Every row gives one point. Any point is a mix of the corners, with weights that add up to 1. It lies inside the corners' shape when no weight is negative. Is each point inside? If not, which corners have a negative weight?
In the rows, zero is written as 128.

Corners:
(1): [132  57  81]
(2): [160 231 126]
(3): [103 115 130]
(4): [145 100 157]
Points:
[115  63 117] -> outside (2)
[124  17 105] -> outside (2)
[143 130 104] -> inside
[143 103 151] -> inside
[132 120  99] -> outside (4)
[144 106 152] -> inside

Corners:
(1): [123 209 152 204 194  55  50 131]
(2): [124  68 127 159  61  52  89 215]
(3): [143 101 160 187 121 176 174 150]
(4): [163  53 116 119 186 108 137 179]
(5): [ 69 150  90 182  85 113 118 107]
(6): [202 110 103 115 147 161 159 130]
(7): [161 101 142 157 164  75  93 106]
(8): [ 86 122 129 115  73 158 120 118]
(9): [ 99 201 165 156 133  53 134 107]
Points:
[120 121 135 148 115 109 109 136] -> inside
[158 107 117 138 125 120 130 146] -> inside
[ 66 201 164 183 122 129 112  80] -> outside (2, 4, 6)
[131 151 111 170 165  53  82 134] -> outside (3, 8)
[160 108 143 137 149 112 131 145] -> outside (5)
[155 127 178 191 181  35 103 182] -> outside (5, 6, 8)
[120 112 125 155  99  98 109 155] -> inside
[ 62  96 130 171  85 130 117 171] -> outside (6, 7, 9)

Corners:
(1): [138 121 150 132 124 117 152 131 152 109 130 121 212 230]
(2): [132 142 156 130 131 118 149 117 151 166  97 114 137 111]
(3): [136 130 139 140 157 134 133 124 100 139 104 110  93 152]
(4): [123 128 164 132 135 142 145 149 110 215 107 162 116 160]
(5): [150  47  92 130 140 100  73 116 139 120 112 122 102 121]
(6): [122  99 153 130 122 172  85 130 138 119 200 110 143 116]
(7): [115  33 105 135 249 126 128 115  69 134 109 131 106 146]
(8): [ 81 139 157 142 177 106 150 129 145 123 105 131  94 119]
(9): [ 90 127  64 140 141 119 133 123 110 112 102 112 103 113]
(10): [142 137 124 141 127  98 122 131  75 112  95 147 109 105]
(11): [145 119 143 125 130 155 162 128 139 165 113 167 102 128]
(12): [136 143 136 137 129 137 119 135 149 156 230 108 121 128]
(13): [161 100 143 125 163 115 123 180 118 124 107 116 125 118]
(14): [130 142 118  75 212  93  95 136 113 119 119 114 111 128]
(15): [111 131 153  98 115  96 154 136 138 122 124 100  94 107]
Points:
[113 113 132 122 164 109 126 133 107 134  86 126 115 135] -> outside (11, 12)
[113 123 126 109 199 113 126 141 106  90 149 109 107 130] -> outside (2, 4, 5)
[134 115 122 135 155 113 117 136  90 112  99 145 117 132] -> outside (2, 12, 15)
[113 101 125 130 168 123 133 112 111 139 107 129 117 136] -> outside (12, 13)
[127 148 131 130 135 122 116 138 129 140 123 120 125 132] -> outside (7, 11, 15)
[127 128 137 130 140 117 137 125 129 144 109 121 123 120] -> inside

Corners:
(1): [131 168 114 134 152 144 111 130 130 113 155 144 125 146 149  76 119 110
 120 161]
(2): [201 136  52 144 178 154 155 109 170 140  59 146 184  80 249  94 106 117
 211 158]
(3): [186 129 132  75 147  89 130  71  68  81  86 143 163 144 144 104 164 115
 109 135]
(4): [ 82 138 142 130 143 103 128  76  70 180 134 114 133 145 131 144 124  85
 164 173]
(5): [162 140  91 135 125 167  82  96 168 146 123  13 109 130 115 122 154 173
 169 110]
(6): [165 145 133 101 126 110 190 141 156 137 174 109 136 158 108 107  54  61
 140 183]
(7): [129  74 137  92 166 144 157 154 144  87  92 126  77 194 141 144 193 129
  96 183]
(8): [125 119 175 145 164 186 181 154  83 179  81  97 137 110 133 124 132  77
 193  62]
(9): [ 95 121 131 140 174 153 178 133 154 126 148  99 182 182 164 190 130 170
  90 148]
(10): [148 104 187 137 170 147 169 148  64 155 152 125 123 108 161 162 117 114
 110 149]
(11): [113  70 163 141 139 101  57 182 143 142 141 136 150 173 150 116 143 152
 120 145]
(12): [169 160 141 115 133 152 161  94 103 161  96 105 115 167  82  94  71 121
 216 194]
(13): [134 132 118 127 116 157 127 168  89 150 114  89 153 109 113  75 152 131
 112 174]
(14): [140 123  78 111  58 132 130 164  48  86 142 155 129 190 103 108 159  89
 148 185]
(15): [123  61  92  87 114 155 150 151 107 148 164 150 126  95 120  87  85 124
 105 161]
(16): [141 149  97 122 136  86 125 172 158 144  84 133  93 104  44 123 118  87
 142  76]
(17): [118  69 114 168 156 130 162 143 132 110 155 155 164  97 158 119 159 152
 146 160]
(18): [106 116 106 100 146 111 139 156  49 124 165  71  90 171 101 102 176 164
 117 127]
(19): [144 133 117 135 101 137 133 144 148  96 106  38 111 143 135  84  71 151
 134 159]
(20): [168 112 148  39 146 118  67 126 149  86 121 115 114  59 125 112 123 158
 179 146]
(21): [109 182 154  51  99  88 128  83 133 212  89 107  46 123  98  84 164 170
 142 106]
Points:
[136 116 127 115 138 125 126 136 121 135 125 119 127 129 124 114 128 127
 140 142] -> inside
[138 103 120 128 147 149 118 145  94 116 139 116 139 139 113 127 145 121
 138 145] -> outside (2, 6, 19, 21)
[143 133 134 106 118 127 135 122 104 102 147 102 129 133  85 131 104 108
 140 142] -> outside (2, 7, 11, 13, 18, 21)
[142 124 136 111 156 127 152 133 124 140 118 125 138 116 140 105 113 116
 136 148] -> outside (5, 14)
[144 133 123 116 133 134 139 124 113 135 119 107 124 143 123 106 118 125
 155 159] -> inside
[129 136 108 105 117  81 129 140 118 128 164 154 146 114 133 101 105 128
 109 164] -> outside (5, 7, 8, 12)

Corners:
(1): [176 130  94 120  11 133 106 103 126 147 153 153 187 128 126 135 103 147
 136 174]
(2): [147 110 176 101 193 101 112  73  88 155  99 126 114 147 147  89 144 170
  84 143]
(3): [ 74 115 110  69 105 117  89 108 181 115 134 106 161  94 159 146 150 180
 112 145]
(4): [134 109 125  80 193 111 105 126 113  82 167 161 175 101 148 149 104 126
 102 124]
(5): [ 72  77 102 119 114 120 120 127 142  88  85 140 167 148 147 142  95 165
  89 121]
(6): [125  97 148 234 122 148 149 182 172 160  16 153  76 129  80 120 144 117
  98 128]
(7): [147  96 135 137  88 113 187 149 107 157  88 177  95 142 119 131 143 177
 106 186]
(8): [ 97 175 133  41 105 112 102 120 110 118 155 167 132 149  83 151 142 135
 174 130]
(9): [181  99 145  86 146 152  89  73 141 146 116 138  87 136 218  93 136 111
 123 154]
(10): [128  76  52 104  89 174  18 107 110 140 182 127 140 133 112 198  91 130
  87 112]
(11): [119  83 113 106 120 125 154 193 134 126 116 140 141 184 115 154  35 102
 132 130]
(12): [138 133 119 110 207 132 190 153 103  68  95 113 136 119 142  56 133 128
  87 171]
(13): [203  53 149 110 132 114 120 154  90 103 129 132 149 168 109 145 161 194
 102 172]
(14): [140 134 179 108 126 129 133 177 111 113 101 170 105 177 126 152  68 114
 130 177]
(15): [147 144 161 114 137 146 156 147 149 162  59 197  86 136  84 121  66 113
 179 148]
(16): [164  72 123 176 130 146 101 150 117 126 150 107 168 146 112  90  90 137
 137 143]
(17): [ 63 161 190  87 249 152 131  86 117 126  96  92 104 176 153 199 111 102
  94  84]
(18): [198 110 162  88 161 120 129 130  38 102  91  96 113 123 175 138 161 159
 129 170]
(19): [222  53 157 113  98 174  86 143  90  85 178 120 147 104 117 106 113 109
  91 113]
(20): [111 106  96 119 117 123  56 124 165  66 107 124 116 101 112 181  96 119
 145 124]
(21): [159 127 183 103 175 108 124 166 140 110  91 137  83 187  96 138  85 181
 132  81]
Points:
[126 102 131 114 128 128 121 136 127 115 102 137 133 139 130 137 114 146
 114 139] -> inside
[139 104 148  93 159 132 125 134 124 123 120 144 120 157 134 125 101 137
 116 138] -> outside (1, 6, 18, 20)
[136 115 143 105 139 127 120 127 123 125 105 142 120 140 125 136 116 143
 118 138] -> outside (16)
[125 109 119 102 129 140  97 127 121 123 128 135 129 143 121 158 103 131
 117 128] -> inside
[137  93 129  89 142 128 104 149 106  89 147 118 143 146 124 159 109 150
 110 124] -> outside (1, 2, 6, 9, 15)
[135 119 134 112 121 134 126 158 128 120 112 149 121 142  99 155 102 128
 129 133] -> outside (2, 5, 9, 16)
[141 107 139 107 141 130 116 129 119 119 119 132 131 143 130 141 118 146
 113 138] -> inside
